Every row gives one point. Each copy is the shape, with its points in the same order, stretched, turned, moved and blurred by noise. Say if it was mirrored as well.

Shape (7 x 3)
[[ 0.19 -0.18 -0.32]
 [-0.34  0.19 -0.25]
 [-0.37 -0.05 -0.21]
 [ 0.46 -0.09  0.05]
 [-0.35  0.09 -0.08]
 [ 0.06  0.13  0.11]
 [-0.03  0.55 -0.22]]
Copy 1 (7 x 3)
[[-0.03 -0.29  0.08]
 [-0.13 -0.11 -0.35]
 [ 0.04 -0.13 -0.27]
 [-0.08  0.02  0.26]
 [-0.02  0.01 -0.27]
 [-0.08  0.14 -0.01]
 [-0.46 -0.07 -0.26]]
Copy 1 is: mirrored
Copy 2 (7 x 3)
[[ 0.04  0.41 -0.38]
 [ 0.14 -0.43 -0.46]
 [-0.15 -0.33 -0.53]
 [ 0.11  0.50  0.26]
 [-0.07 -0.42 -0.28]
 [ 0.11 -0.06  0.17]
 [ 0.69 -0.34 -0.13]]
Copy 2 is: mirrored
Copy 3 (7 x 3)
[[ 0.28  0.02  0.33]
 [ 0.55 -0.17 -0.32]
 [ 0.53 -0.27 -0.02]
 [-0.28 -0.03  0.26]
 [ 0.37 -0.31 -0.17]
 [-0.07 -0.19 -0.13]
 [ 0.33  0.09 -0.72]]
Copy 3 is: only turned
Copy 4 (7 x 3)
[[ 0.00  0.15 -0.41]
 [ 0.11  0.45  0.24]
 [ 0.25  0.24  0.23]
 [-0.32 -0.23 -0.48]
 [ 0.15  0.22  0.35]
 [-0.20 -0.12  0.00]
 [-0.27  0.58  0.06]]
Copy 4 is: mirrored

Shape (10 x 4)
[[-0.42 -0.01 -0.21 -0.10]
 [-0.03  0.22 -0.36  0.01]
 [ 0.14  0.19  0.53  0.26]
 [-0.56  0.17 -0.14  0.23]
 [ 0.10 -0.04  0.38  0.16]
 [ 0.17  0.09  0.00  0.30]
 [ 0.21  0.12 -0.26 -0.03]
 [ 0.16 -0.49 -0.01  0.05]
 [ 0.24 -0.52  0.11 -0.25]
 [-0.54 -0.12  0.12 -0.27]]
Copy 1 (10 x 4)
[[ 0.21 -0.28 -0.24  0.03]
 [ 0.20 -0.17 -0.02  0.52]
 [-0.14 -0.21  0.73 -0.17]
 [ 0.38 -0.72  0.17  0.04]
 [-0.03 -0.01  0.43 -0.29]
 [ 0.16 -0.15  0.43  0.20]
 [ 0.07  0.13 -0.04  0.50]
 [ 0.28  0.42 -0.09 -0.35]
 [ 0.06  0.70 -0.26 -0.40]
 [ 0.04 -0.17 -0.25 -0.42]]
Copy 1 is: only turned
Copy 2 (10 x 4)
[[-0.46  0.15  0.23  0.04]
 [-0.36 -0.17  0.20 -0.27]
 [ 0.52  0.32  0.21 -0.23]
 [-0.35  0.38  0.34 -0.27]
 [ 0.37  0.18  0.06 -0.03]
 [ 0.07  0.03  0.04 -0.30]
 [-0.10 -0.21  0.11 -0.18]
 [ 0.02 -0.04 -0.36 -0.03]
 [ 0.09 -0.08 -0.41  0.31]
 [-0.32  0.37  0.20  0.35]]
Copy 2 is: only turned

Shape (13 x 8)
[[ 0.12 -0.12  0.13 -0.21 -0.36  0.07 -0.28 -0.08]
 [-0.11  0.22  0.43 -0.31 -0.27  0.02 -0.09 -0.07]
 [ 0.07 -0.36 -0.04  0.29  0.40 -0.36 -0.03 -0.34]
 [ 0.28  0.25  0.21 -0.18 -0.22  0.04 -0.32  0.54]
 [-0.05 -0.32 -0.13  0.40  0.07 -0.31  0.34 -0.19]
 [-0.29 -0.41 -0.14  0.15  0.27 -0.24  0.29 -0.13]
 [ 0.34 -0.40 -0.24  0.11  0.18 -0.31  0.60 -0.44]
 [-0.09 -0.04  0.13  0.20  0.19 -0.01  0.53 -0.32]
 [-0.02 -0.01 -0.31  0.15  0.55 -0.24  0.23 -0.48]
 [-0.05  0.22 -0.07 -0.30 -0.38  0.32 -0.15  0.25]
 [-0.25  0.20  0.04 -0.56 -0.34  0.10 -0.15  0.03]
 [-0.01 -0.07  0.18 -0.20 -0.06  0.51 -0.21  0.05]
 [ 0.11  0.17 -0.04  0.23 -0.41  0.08 -0.28 -0.05]]
Copy 1 (13 x 8)
[[-0.17 -0.31  0.31  0.06  0.16 -0.23  0.14 -0.08]
 [-0.35 -0.47  0.03  0.15 -0.09 -0.17 -0.25 -0.33]
 [ 0.59  0.29  0.04 -0.06  0.37 -0.39  0.21 -0.34]
 [-0.22 -0.07  0.51 -0.02 -0.24 -0.02  0.00  0.10]
 [ 0.22  0.11 -0.10 -0.35  0.20 -0.45  0.15 -0.17]
 [ 0.22  0.25 -0.32 -0.06  0.19 -0.38  0.33 -0.19]
 [ 0.17  0.43 -0.02 -0.46  0.26 -0.46  0.31 -0.53]
 [ 0.10 -0.09 -0.31 -0.24 -0.07 -0.32  0.03 -0.53]
 [ 0.40  0.18 -0.32 -0.26  0.40 -0.01 -0.02 -0.50]
 [-0.47 -0.45  0.07 -0.07 -0.06  0.15  0.05  0.13]
 [-0.57 -0.44 -0.10  0.14  0.06  0.07 -0.12 -0.08]
 [-0.05 -0.31  0.09  0.20 -0.09 -0.04  0.40 -0.11]
 [-0.06 -0.59  0.28 -0.31  0.21 -0.05 -0.16  0.10]]
Copy 1 is: only turned
Copy 2 (13 x 8)
[[ 0.00 -0.04  0.40  0.38  0.16  0.11  0.14  0.54]
 [ 0.14  0.23  0.13  0.50 -0.20  0.43  0.23  0.40]
 [ 0.26  0.15  0.00 -0.05 -0.11 -0.59  0.28 -0.17]
 [-0.07  0.26  0.06  0.02  0.18  0.60 -0.44  0.27]
 [-0.20  0.12 -0.14 -0.07 -0.18 -0.53  0.03 -0.15]
 [ 0.11 -0.21 -0.26 -0.05 -0.15 -0.35  0.14 -0.11]
 [-0.15 -0.14  0.23 -0.42  0.00 -0.60  0.64 -0.10]
 [-0.14  0.21  0.09  0.04 -0.09 -0.16  0.58 -0.23]
 [ 0.09  0.05  0.33 -0.19 -0.38 -0.45  0.44 -0.55]
 [-0.25 -0.12  0.39  0.33  0.03  0.54 -0.26  0.34]
 [ 0.01 -0.35  0.33  0.40 -0.29  0.50  0.11  0.36]
 [ 0.02  0.06  0.27  0.49  0.48  0.36  0.31  0.31]
 [-0.35  0.33  0.41  0.42 -0.13 -0.11 -0.32  0.23]]
Copy 2 is: mirrored
Copy 3 (13 x 8)
[[-0.34  0.11 -0.06  0.06 -0.24 -0.30 -0.14  0.23]
 [-0.11 -0.20  0.12  0.23 -0.13 -0.40 -0.27  0.35]
 [ 0.21 -0.02 -0.09  0.17  0.05  0.59  0.21 -0.24]
 [-0.32 -0.28 -0.27 -0.13 -0.21 -0.54 -0.15  0.25]
 [ 0.24 -0.12 -0.14  0.29 -0.23  0.56 -0.05 -0.34]
 [ 0.25 -0.10 -0.16  0.33  0.07  0.48 -0.12 -0.44]
 [ 0.67  0.08 -0.12  0.31 -0.34  0.60  0.11 -0.56]
 [ 0.37 -0.27  0.19  0.25 -0.10  0.25 -0.13 -0.31]
 [ 0.52  0.01 -0.07  0.08  0.02  0.50 -0.09 -0.15]
 [-0.31 -0.10 -0.12 -0.18 -0.21 -0.64 -0.50  0.27]
 [-0.19  0.06 -0.13  0.13 -0.11 -0.57 -0.46  0.30]
 [-0.37  0.04  0.10 -0.09 -0.01 -0.46 -0.27  0.12]
 [-0.44 -0.09 -0.02 -0.23 -0.40 -0.15 -0.33  0.46]]
Copy 3 is: mirrored
